Each row of a before or after table is a point. The points were changed in one or more steps. Then noise was added and the rows were shuffled. The steps act on columns, c1 being the first. What was done? A step turns or swaps two columns, mirrors them in a line or flattens them onto one, adds a multiple of one to another, or multiplies or shifts one. Angles are multiples of 10 degrees, from the lower column toward the higher: turns from -170 to 170, lines from 10 to 170 but not 90. Use the fewest steps. Two steps may share a column if one is a turn and the other turns, adds or multiplies; they go together, in the order done. Otherwise the lowest column goes first.

Before:
[[-0.32,-0.28],
[-0.33,-0.13],
[0.23,-0.01],
[-0.27,0.09],
[0.18,-0.25],
[-0.67,0.02],
[0.42,-0.35],
[-0.26,-0.32],
[0.50,-0.09],
[-0.12,-0.15]]
After:
[[0.56,-0.24],
[0.22,-0.33],
[0.95,-0.35],
[0.25,-0.01],
[0.10,-0.15],
[-0.14,-0.13],
[0.10,-0.28],
[-0.41,0.09],
[-0.71,0.00],
[0.65,-0.08]]
Steps: add -1.5 times c2 to c1

Before:
[[-0.28,-0.21,0.12],
[-0.63,0.52,0.50],
[0.05,-0.33,0.07],
[-0.17,-0.22,-0.25],
[0.44,0.37,-0.14],
[0.13,-0.12,0.13],
[0.21,0.53,0.17],
[0.57,-0.05,0.05],
[0.63,0.52,-0.19]]
After:
[[0.58,0.02,0.03],
[0.09,0.29,0.17],
[-0.63,-0.65,0.31],
[-0.29,0.17,0.22],
[0.61,-0.40,-0.32],
[0.42,-0.25,-0.28],
[0.11,0.08,0.17],
[0.25,-0.56,0.00],
[-0.22,0.34,-0.17]]
Steps: mirror c2 and c3 in the line at 100 degrees

Before:
[[-0.50,0.00,0.48,0.35],
[-0.11,-0.48,-0.01,0.29],
[-0.56,0.42,-0.12,0.54],
[-0.22,-0.32,-0.13,0.61],
[0.41,-0.13,0.41,0.11],
[0.10,-0.35,0.30,0.50],
[0.33,-0.28,-0.23,0.32],
[-0.14,-0.05,-0.39,0.63],
[-0.23,0.49,0.14,0.41],
[0.16,0.05,-0.18,0.50],
[-0.47,0.08,0.39,0.21],
[-0.33,-0.29,-0.37,-0.13],
[0.39,0.07,0.46,0.03]]
After:
[[-0.11,-0.41,-0.19,0.34],
[-0.35,0.12,-0.13,0.62],
[-0.47,-0.05,0.04,0.25],
[-0.09,0.48,0.43,0.21],
[-0.30,-0.21,0.30,0.49],
[0.02,-0.43,0.36,0.11],
[-0.21,0.44,0.53,0.37],
[0.18,0.64,-0.16,0.52],
[-0.09,0.09,-0.40,0.66],
[0.21,-0.32,0.46,0.05],
[0.38,0.39,0.12,0.44],
[0.12,-0.11,-0.18,0.50],
[-0.37,0.24,-0.37,-0.12]]
Steps: turn c1 and c2 by -70 degrees

Before:
[[0.05,-0.25,0.67,0.16,0.04,-0.32,-0.25,-0.27],
[0.04,0.25,0.18,0.32,-0.20,-0.44,-0.42,0.28],
[0.02,-0.40,-0.22,-0.37,-0.08,-0.13,-0.16,-0.17],
[0.00,-0.52,-0.37,0.04,-0.44,-0.19,-0.49,-0.20],
[0.11,0.76,-0.41,-0.08,-0.36,0.05,-0.39,0.18],
[0.31,-0.27,0.21,-0.06,-0.16,0.12,-0.03,-0.05],
[-0.08,-0.32,-0.38,0.32,-0.42,0.11,0.14,0.50],
[0.13,0.36,-0.34,0.20,-0.69,0.07,0.03,-0.31],
[0.07,-0.51,0.49,0.00,-0.15,0.00,-0.40,-0.04],
[0.04,-0.17,0.10,-0.29,-0.94,-0.06,0.02,-0.22],
[0.66,-0.49,-0.26,0.12,-0.61,-0.02,0.56,-0.14],
[-0.09,-0.07,-0.19,0.29,0.02,-0.78,-0.30,-0.18],
[1.21,-0.41,0.07,-0.43,-0.01,-0.02,0.26,-0.25]]
After:
[[0.00,-0.42,-0.21,-0.51,-0.11,-0.13,0.15,-0.15],
[0.05,-0.25,0.67,-0.16,-0.25,-0.35,0.09,-0.21],
[0.65,-0.46,-0.26,0.10,0.75,-0.04,0.38,-0.11],
[-0.10,-0.08,-0.17,-0.48,-0.28,-0.80,0.07,-0.13],
[0.34,-0.27,0.21,0.06,0.02,0.10,0.16,-0.03],
[-0.07,-0.33,-0.38,0.41,0.27,0.09,0.36,0.39],
[0.10,0.76,-0.40,-0.04,-0.26,0.03,0.47,0.11],
[1.25,-0.42,0.05,-0.44,0.24,-0.01,-0.08,-0.17],
[0.13,0.39,-0.34,0.27,0.25,0.05,0.64,-0.22],
[0.03,0.26,0.20,-0.13,-0.34,-0.42,0.33,0.19],
[0.06,-0.15,0.14,-0.32,0.36,-0.04,0.88,-0.17],
[0.06,-0.53,0.49,0.00,-0.34,-0.02,0.28,-0.02],
[-0.02,-0.51,-0.36,-0.17,-0.35,-0.20,0.56,-0.11]]
Steps: add 1 times c6 to c4; turn c5 and c7 by -110 degrees; multiply c8 by 0.7

Before:
[[-0.46,-0.36,-0.49,-0.17,0.07,-0.24,0.16,-0.17,-0.23],
[-0.25,0.47,-0.20,0.13,0.08,0.31,-0.15,-0.13,0.29],
[-0.13,0.20,-0.26,0.09,-0.13,0.48,0.06,-0.15,-0.30],
[0.58,-0.19,-0.40,0.53,0.16,0.00,0.78,-0.38,0.01],
[-0.23,0.02,0.14,-0.20,0.07,-0.29,0.30,-0.35,-0.22],
[0.00,0.71,0.24,0.29,0.34,-0.30,0.34,0.56,0.18],
[-0.23,0.22,-0.15,0.44,-0.66,0.12,0.35,-0.42,-0.04],
[-0.48,-0.45,-0.22,0.06,0.39,0.27,-0.23,0.17,-0.11]]
After:
[[-0.23,-0.32,-0.44,0.43,0.85,0.14,-0.33,0.14,0.54],
[-0.03,-0.78,0.57,0.30,-0.22,-0.30,0.25,-0.24,-0.33],
[-0.24,-0.40,-0.14,0.12,0.41,0.29,-0.02,0.23,-0.09],
[-0.44,0.29,-0.13,-0.16,0.44,-0.25,-0.04,0.46,0.51],
[-0.11,-0.18,-0.16,0.09,0.13,0.47,-0.48,0.25,0.44],
[-0.45,0.50,0.17,0.05,0.23,0.24,-0.22,0.22,0.25],
[0.57,-0.11,-0.38,0.52,-0.91,-0.02,-0.79,0.42,-0.54],
[-0.22,-0.14,-0.38,-0.21,0.12,-0.33,0.01,-0.11,0.33]]
Steps: add 1.5 times c1 to c5; turn c5 and c9 by -150 degrees; turn c2 and c7 by 160 degrees; add -1 times c6 to c7; turn c3 and c8 by -90 degrees

Before:
[[-0.50,-0.20,-0.13,-0.05,0.12,-0.07,0.18,0.14,0.05,0.13,-0.11],
[0.36,-0.34,0.71,-0.12,-0.74,0.59,-0.48,-0.21,0.56,0.25,0.33],
[0.60,-0.16,-0.18,0.55,0.38,-0.12,-0.16,-0.26,-0.15,-0.64,-0.19],
[0.43,0.18,-0.08,-0.01,0.33,0.18,-0.08,-0.59,-0.23,-0.19,0.19],
[-0.11,0.07,-0.16,-0.48,0.09,-0.43,0.20,0.43,-0.07,-0.07,-0.06],
[-0.62,0.26,-0.17,-0.10,0.15,-0.65,-0.19,0.35,0.11,0.05,0.06],
[-0.63,0.23,-0.09,-0.20,-0.54,-0.21,0.06,0.20,0.00,-0.17,-0.04],
[0.33,-0.28,0.00,-0.06,-0.96,0.42,-0.41,-0.18,0.82,0.49,0.16]]
After:
[[-0.11,0.23,-0.07,0.00,0.29,0.17,0.45,-0.24,-0.18,0.18,0.23],
[0.26,0.17,-0.16,-0.47,0.10,-0.41,-0.10,0.35,-0.07,-0.21,-0.02],
[-0.18,-0.04,-0.20,0.56,0.38,-0.17,0.56,0.16,-0.21,-0.15,-0.22],
[-0.43,-0.68,0.65,-0.11,-0.70,0.49,0.37,-0.19,0.61,0.23,0.23],
[-0.15,0.29,-0.15,-0.07,0.09,-0.67,-0.62,0.16,0.07,-0.18,0.08],
[-0.41,-0.31,0.03,-0.08,-1.03,0.40,0.30,-0.30,0.82,0.25,0.15],
[0.05,0.27,-0.10,-0.15,-0.57,-0.28,-0.57,0.23,0.03,-0.20,-0.05],
[0.12,-0.17,-0.12,-0.04,0.12,-0.05,-0.50,0.02,0.02,0.01,-0.15]]
Steps: swap c1 and c7; add -0.5 times c3 to c2; flatten c8 and c10 onto the line at 140 degrees

Before:
[[-0.45,0.25,-0.13,0.17,-0.44,-0.21,-0.03,0.12,-0.24,-0.49,0.00,0.46,0.26,0.53],
[0.16,0.06,0.03,-0.09,-0.23,0.50,0.31,-0.26,0.03,-0.62,0.13,-0.01,0.52,-0.64],
[-0.11,0.44,0.14,0.16,0.13,-0.44,-0.68,0.22,0.06,-0.31,0.08,0.21,0.46,0.24],
[-0.12,-0.40,0.22,0.11,0.03,0.18,-0.18,-0.16,0.18,0.21,-0.05,0.72,0.05,0.36],
[0.27,-0.05,0.10,-0.45,-0.16,0.35,-0.58,0.04,-0.10,-0.01,0.03,-0.05,0.44,-0.17],
[0.06,-0.42,0.36,-0.31,-0.38,0.15,0.00,0.02,-0.05,0.23,0.07,0.20,0.38,-0.02],
[-0.02,0.45,0.11,-0.09,0.23,0.16,-0.11,-0.54,0.33,0.10,0.07,0.16,-0.21,0.08],
[-0.14,0.16,0.21,-0.05,0.04,0.21,-0.31,0.27,-0.19,-0.02,-0.25,-0.21,-0.03,-0.22],
[0.08,-0.14,0.02,0.14,-0.32,-0.29,0.11,-0.18,-0.24,-0.39,0.01,-0.10,-0.39,0.08]]
After:
[[-0.06,-0.40,0.48,-0.14,0.04,0.18,-0.36,-0.16,-0.09,0.21,0.11,1.86,-0.36,0.36],
[0.08,-0.43,0.34,-0.52,-0.39,0.13,0.00,0.03,-0.12,0.22,-0.08,0.42,-0.03,-0.04],
[0.00,0.24,-0.32,-0.04,-0.47,-0.18,-0.06,0.12,-0.40,-0.49,0.44,0.84,0.50,0.54],
[0.02,-0.15,0.32,-0.03,-0.29,-0.25,0.22,-0.21,-0.19,-0.36,-0.10,-0.40,-0.55,0.07],
[0.09,0.42,0.92,-0.30,0.23,0.18,-0.24,-0.52,0.25,0.09,0.02,0.64,0.22,0.07],
[-0.24,0.15,-0.17,-0.24,0.03,0.19,-0.65,0.28,-0.10,0.01,0.15,-0.66,0.15,-0.20],
[0.10,0.04,0.45,-0.30,-0.22,0.47,0.62,-0.24,0.04,-0.63,-0.17,0.01,0.60,-0.64],
[0.01,-0.04,0.07,-0.63,-0.16,0.33,-1.14,0.05,-0.06,0.00,-0.29,-0.19,0.39,-0.18],
[0.10,0.46,-0.16,-0.04,0.13,-0.46,-1.37,0.23,-0.01,-0.31,0.12,0.56,0.91,0.22]]
Steps: turn c1 and c11 by -90 degrees; add 1 times c2 to c13; add -1.5 times c8 to c3; shift c4 by -0.20; multiply c7 by 2; turn c9 and c12 by 20 degrees; multiply c12 by 2.5

Before:
[[-0.34,0.10,-0.59,0.08,-0.12,0.24,-0.10,-0.06,0.49,-0.20,-0.32,-0.24,0.52,0.73,0.55,0.52,-0.23,-0.23],
[0.42,-0.59,-0.11,-0.25,-0.02,-0.43,-0.39,0.39,-0.10,-0.29,-0.04,0.35,-0.25,0.45,0.21,-0.15,-0.10,-0.17],
[0.19,-0.56,-0.22,0.03,-0.59,-0.62,0.21,-0.06,0.44,0.31,0.21,-0.10,0.53,0.48,-0.21,-0.09,0.03,-0.19],
[-0.49,-0.29,0.03,0.29,0.02,0.34,0.17,0.25,0.05,-0.18,-0.32,0.31,-0.28,-0.11,0.31,0.33,-0.22,0.05],
[-0.30,0.26,0.14,0.02,-0.07,-0.60,-0.56,0.47,-0.09,-0.26,0.43,-0.43,0.52,-0.04,-0.21,0.08,0.44,0.03],
[0.44,-0.53,-0.42,0.23,0.17,0.07,-0.32,-0.41,0.56,0.02,-0.42,0.50,0.20,0.12,-0.29,-0.44,0.53,0.06],
[0.39,-0.59,-0.47,0.34,-0.78,-0.07,-0.43,0.44,0.50,0.55,-0.28,0.05,0.31,0.28,0.41,-0.32,-0.13,0.09],
[-0.41,0.23,-0.12,0.68,-0.27,0.13,0.43,0.12,0.04,0.44,0.38,-0.31,0.02,-0.12,0.08,-0.48,-0.09,-0.11],
[-0.18,0.33,-0.25,-0.20,-0.16,-0.31,0.30,0.46,0.04,-0.11,0.03,0.39,0.06,0.27,0.51,-0.37,-0.36,0.15],
[-0.02,-0.59,0.04,0.07,-0.19,-0.14,-0.61,-0.30,0.15,0.40,0.01,0.14,0.46,0.28,0.28,-0.36,-0.30,-0.13],
[0.45,0.09,-0.13,-0.08,-0.30,-0.62,-0.26,-0.41,0.42,-0.24,-0.18,0.50,0.08,0.72,0.56,-0.08,0.07,-0.31],
[0.50,0.24,0.35,0.40,-0.38,0.42,-0.54,0.10,0.57,-0.21,0.30,-0.23,-0.27,0.49,0.11,0.05,0.15,0.63],
[-0.26,-0.57,-0.22,0.10,-0.10,-0.40,-0.34,0.56,0.44,0.20,-0.01,-0.19,-0.09,0.66,0.05,0.14,0.39,0.38],
[-0.27,-0.17,0.28,0.02,0.03,0.24,-0.10,-0.06,0.79,0.54,-0.36,-0.51,0.33,0.27,0.23,-0.32,0.18,-0.24]]
After:
[[0.30,0.36,-0.11,0.02,0.25,0.13,-0.21,0.12,0.03,0.13,-0.58,-0.31,0.69,-0.12,0.07,-0.44,0.39,-0.12],
[0.32,-0.08,-0.15,0.34,-0.22,0.24,-0.07,-0.06,0.79,-0.57,-0.29,-0.50,0.03,0.27,0.23,-0.25,-0.20,-0.24],
[-0.20,-0.69,0.05,-0.24,0.10,-0.44,0.33,0.40,-0.10,0.12,0.27,0.35,-0.25,0.46,0.21,-0.27,-0.24,-0.16],
[0.28,0.20,0.29,0.52,0.53,0.24,0.23,-0.05,0.49,-0.18,0.33,-0.24,0.09,0.74,0.54,0.60,0.07,-0.23],
[0.07,0.37,0.04,0.06,0.29,-0.30,0.08,0.46,0.04,0.09,0.09,0.39,-0.20,0.28,0.50,-0.47,0.46,0.16],
[0.22,-0.55,-0.17,0.46,0.09,-0.13,0.62,-0.30,0.15,-0.20,-0.35,0.15,0.07,0.28,0.29,-0.39,-0.28,-0.13],
[-0.24,-0.65,0.40,0.21,0.21,0.06,-0.20,-0.41,0.57,-0.37,0.19,0.50,0.23,0.11,-0.29,-0.42,-0.59,0.05],
[0.18,0.35,-0.14,0.51,-0.07,-0.60,0.02,0.48,-0.10,0.50,0.02,-0.43,0.01,-0.04,-0.22,-0.11,-0.71,0.03],
[-0.46,-0.06,-0.13,0.07,0.29,-0.61,0.12,-0.41,0.42,-0.03,0.30,0.50,-0.08,0.72,0.57,-0.26,-0.25,-0.31],
[0.01,-0.59,-0.30,0.53,0.54,-0.62,-0.14,-0.05,0.43,0.03,-0.37,-0.10,0.04,0.48,-0.21,-0.27,0.14,-0.20],
[0.56,-0.12,-0.01,-0.28,-0.03,0.35,0.06,0.26,0.05,-0.19,0.31,0.32,0.29,-0.13,0.32,0.43,0.27,0.04],
[-0.55,0.06,-0.52,-0.26,-0.04,0.42,0.25,0.11,0.57,0.36,0.04,-0.22,0.39,0.49,0.10,0.18,-0.52,0.62],
[-0.16,-0.69,-0.30,0.30,0.85,-0.08,0.37,0.44,0.50,-0.51,-0.33,0.05,0.34,0.29,0.41,-0.34,-0.24,0.10],
[0.44,-0.43,0.07,-0.09,0.22,-0.40,-0.08,0.56,0.43,-0.10,-0.16,-0.19,0.11,0.66,0.04,0.01,-0.51,0.38]]
Steps: mirror c1 and c2 in the line at 100 degrees; turn c3 and c5 by -130 degrees; swap c4 and c13; add 0.3 times c6 to c16; turn c7 and c17 by 130 degrees; turn c10 and c11 by -120 degrees

Before:
[[0.22,-0.59,-0.55,-0.06,0.40,0.09,-0.40,-0.13,0.33,0.03,-0.50,0.13,-0.51,0.40,0.66,-0.39,-0.21,0.06,0.30,0.83],
[0.27,-0.02,-0.07,-0.58,0.33,-0.49,-0.26,-0.52,0.00,-0.05,0.36,-0.30,-0.33,0.11,0.34,0.07,-0.12,0.38,0.31,0.70],
[0.18,0.39,0.64,-0.33,-0.18,0.12,0.13,-0.11,-0.46,0.54,0.12,0.01,0.14,-0.02,-0.16,-0.27,0.37,-0.28,0.14,-0.04],
[0.03,-0.27,-0.09,0.31,-0.11,0.64,0.18,0.25,0.13,0.08,-0.17,0.58,-0.29,0.37,-0.20,0.19,-0.14,-0.18,0.25,0.26],
[0.11,0.21,0.39,0.24,-0.34,-0.20,0.36,-0.02,-0.34,0.14,-0.16,-0.13,-0.02,0.24,-0.09,-0.11,0.36,-0.18,0.27,-0.29],
[0.50,0.05,0.13,0.18,-0.19,0.00,0.35,0.07,0.09,0.17,-0.24,0.41,-0.12,-0.13,-0.20,-0.06,0.14,-0.26,-0.10,0.25],
[-0.11,-0.13,-0.08,0.54,-0.29,0.66,0.15,-0.01,0.38,0.06,-0.55,0.37,0.14,0.44,-0.02,0.15,-0.42,0.04,-0.25,0.78],
[0.35,0.22,0.37,-0.09,-0.14,0.10,0.43,-0.15,-0.02,0.15,-0.24,0.09,0.17,0.52,-0.41,-0.02,0.08,-0.63,0.18,0.01],
[-0.67,-0.38,-0.60,-0.81,0.55,-0.25,-0.14,-0.54,0.49,-0.28,0.04,-0.12,-0.34,0.72,0.29,-0.36,0.18,0.45,-0.62,0.42]]
After:
[[-0.11,0.76,-0.79,-0.47,0.55,-0.25,-0.13,-0.55,0.49,-0.29,0.04,-0.50,-0.70,0.27,-0.01,-0.37,0.22,0.46,0.07,1.23],
[0.16,-0.16,0.42,0.22,-0.35,-0.20,0.37,-0.01,-0.34,0.14,-0.16,0.07,0.18,0.09,-0.18,-0.11,0.00,-0.16,0.42,-0.26],
[-0.10,-0.26,-0.30,-0.17,0.32,-0.51,-0.25,-0.53,-0.01,-0.05,0.35,-0.67,0.04,0.04,-0.17,0.07,-0.47,0.38,0.13,1.47],
[-0.08,0.15,0.19,0.10,-0.28,0.64,0.15,-0.01,0.36,0.07,-0.53,0.23,-0.08,0.19,0.34,0.18,0.01,0.03,-0.48,0.80],
[-0.13,-0.51,0.17,0.11,-0.18,0.00,0.35,0.06,0.09,0.17,-0.24,0.53,-0.15,-0.04,0.33,-0.06,0.05,-0.27,0.12,0.15],
[0.08,-0.39,0.23,0.14,-0.15,0.13,0.44,-0.15,-0.02,0.15,-0.24,0.67,0.25,0.20,-0.06,-0.02,0.04,-0.64,0.05,0.23],
[-0.29,0.06,0.08,0.04,-0.11,0.63,0.19,0.24,0.13,0.08,-0.15,0.62,0.01,0.15,0.48,0.20,-0.40,-0.18,0.05,-0.12],
[0.29,-0.32,0.34,0.22,-0.18,0.11,0.11,-0.11,-0.45,0.52,0.10,0.24,0.20,-0.01,-0.03,-0.26,0.17,-0.27,0.30,0.11],
[-0.64,0.00,-0.43,-0.25,0.40,0.09,-0.41,-0.14,0.35,0.03,-0.49,-0.91,-0.09,0.17,0.35,-0.39,-0.61,0.06,0.12,1.03]]
Steps: turn c1 and c2 by -110 degrees; flatten c3 and c4 onto the line at 30 degrees; add -1.5 times c8 to c20; turn c12 and c15 by 70 degrees; multiply c12 by 1.6; turn c13 and c19 by -50 degrees; turn c17 and c19 by 60 degrees; multiply c14 by 0.4

Before:
[[-0.19,-0.25,0.40,-0.54,0.04,0.48,-0.22,-0.46,0.52,0.02,0.19,0.63,-0.48,0.09,0.59,0.50,-0.06,0.17,-0.42,-0.26,0.29,-0.28,-0.10,-0.32],
[0.11,-0.48,-0.04,-0.49,0.22,-0.20,-0.68,0.07,0.54,-0.01,0.12,0.20,-0.25,0.42,0.10,-0.22,0.32,0.20,0.49,0.70,0.05,0.11,0.20,-0.26],
[0.56,-0.20,-0.54,-0.69,0.39,0.32,0.36,-0.54,0.10,-0.13,0.39,-0.26,-0.22,0.11,-0.11,-0.27,0.02,0.48,-0.15,-0.20,0.00,-0.12,-0.01,-0.01],
[-0.19,-0.11,-0.30,-0.19,0.00,0.21,-0.06,0.03,0.50,-0.07,-0.28,0.18,-0.35,-0.52,-0.27,-0.51,-0.10,-0.26,-0.11,-0.45,0.13,-0.46,-0.20,-0.10],
[0.12,0.78,0.13,-0.42,0.13,0.20,-0.06,-0.07,0.38,-0.03,0.02,0.37,-0.12,0.21,0.09,-0.22,0.08,-0.33,0.39,0.38,0.53,-0.37,0.17,-0.06],
[-0.19,-0.17,0.21,-0.04,0.31,-0.02,0.03,0.11,0.38,0.31,0.50,-0.21,-0.14,0.54,0.60,-0.23,0.49,-0.55,-0.38,-0.64,-0.40,0.17,-0.11,0.25],
[-0.46,-0.62,-0.10,-0.09,-0.14,-0.10,-0.43,0.22,0.29,-0.13,0.05,0.21,0.22,0.01,-0.18,0.16,0.22,0.31,-0.28,0.49,-0.22,-0.72,-0.12,-0.44],
[-0.09,-0.05,-0.11,0.14,0.32,-0.09,0.72,-0.13,0.23,-0.23,0.03,-0.86,0.26,0.29,0.51,-0.23,0.44,0.05,-0.02,0.44,0.06,-0.42,-0.49,0.50],
[-0.25,-0.36,0.78,-0.14,-0.59,0.40,0.14,0.41,-0.26,0.16,-0.19,0.13,-0.28,-0.39,-0.14,-0.59,-0.10,0.40,0.02,-0.20,-0.07,-0.61,-0.11,0.84],
[-0.36,-0.58,-0.33,0.07,0.00,-0.51,-0.03,0.13,0.17,-0.54,0.17,0.32,0.15,0.43,-0.72,0.76,0.08,0.31,0.56,0.43,0.27,-0.07,0.71,-0.25]]
After:
[[0.14,-0.45,-0.04,-0.45,-0.12,-0.21,0.20,0.20,0.54,0.00,0.14,-0.68,-0.23,-0.60,0.11,-0.22,0.32,0.21,-0.22,0.68,0.06,0.12,0.20,-0.32],
[0.16,-0.13,-0.30,-0.18,-0.08,0.21,0.22,0.08,0.47,-0.04,-0.31,-0.09,-0.35,0.51,-0.25,-0.30,-0.08,-0.27,-0.16,-0.47,0.11,-0.44,-0.22,-0.05],
[0.19,-0.26,0.78,-0.11,0.41,0.39,0.12,0.38,-0.25,0.16,-0.21,0.13,-0.27,0.33,-0.14,-0.34,-0.11,0.39,-0.22,-0.20,-0.07,-0.58,-0.10,0.91],
[0.08,-0.16,0.23,0.00,0.35,-0.03,-0.22,0.15,0.40,0.31,0.49,0.05,-0.15,-0.29,0.61,-0.09,0.50,-0.55,0.57,-0.62,-0.38,0.18,-0.08,-0.18],
[-0.45,-0.52,-0.33,0.06,-0.23,-0.52,0.34,0.27,0.19,-0.55,0.16,-0.02,0.15,-0.65,-0.72,0.75,0.10,0.30,-0.26,0.42,0.28,-0.07,0.71,-0.12],
[0.16,0.74,0.12,-0.43,0.00,0.17,0.35,-0.32,0.38,-0.01,0.02,-0.07,-0.12,-0.39,0.06,-0.20,0.06,-0.33,-0.25,0.39,0.52,-0.37,0.16,-0.15],
[0.08,-0.09,-0.08,0.13,0.58,-0.06,-0.85,-0.08,0.25,-0.21,0.02,0.73,0.27,-0.23,0.49,-0.15,0.45,0.06,0.17,0.45,0.11,-0.43,-0.48,-0.03],
[-0.17,-0.52,-0.11,-0.11,-0.46,-0.10,0.20,0.38,0.30,-0.08,0.05,-0.42,0.22,0.12,-0.16,0.32,0.23,0.29,0.26,0.49,-0.25,-0.71,-0.10,-0.09],
[-0.26,-0.34,0.38,-0.58,-0.29,0.50,0.62,-0.22,0.51,0.04,0.16,-0.20,-0.48,0.12,0.59,0.44,-0.05,0.16,0.45,-0.25,0.31,-0.26,-0.11,-0.20],
[0.26,-0.33,-0.57,-0.70,0.16,0.30,-0.25,-0.28,0.10,-0.13,0.37,0.36,-0.23,-0.02,-0.12,-0.45,0.03,0.44,0.18,-0.23,0.03,-0.11,0.01,-0.35]]
Steps: flatten c1 and c16 onto the line at 120 degrees; multiply c8 by 0.7; turn c2 and c8 by -20 degrees; turn c5 and c24 by -60 degrees; swap c7 and c12; turn c14 and c19 by 150 degrees
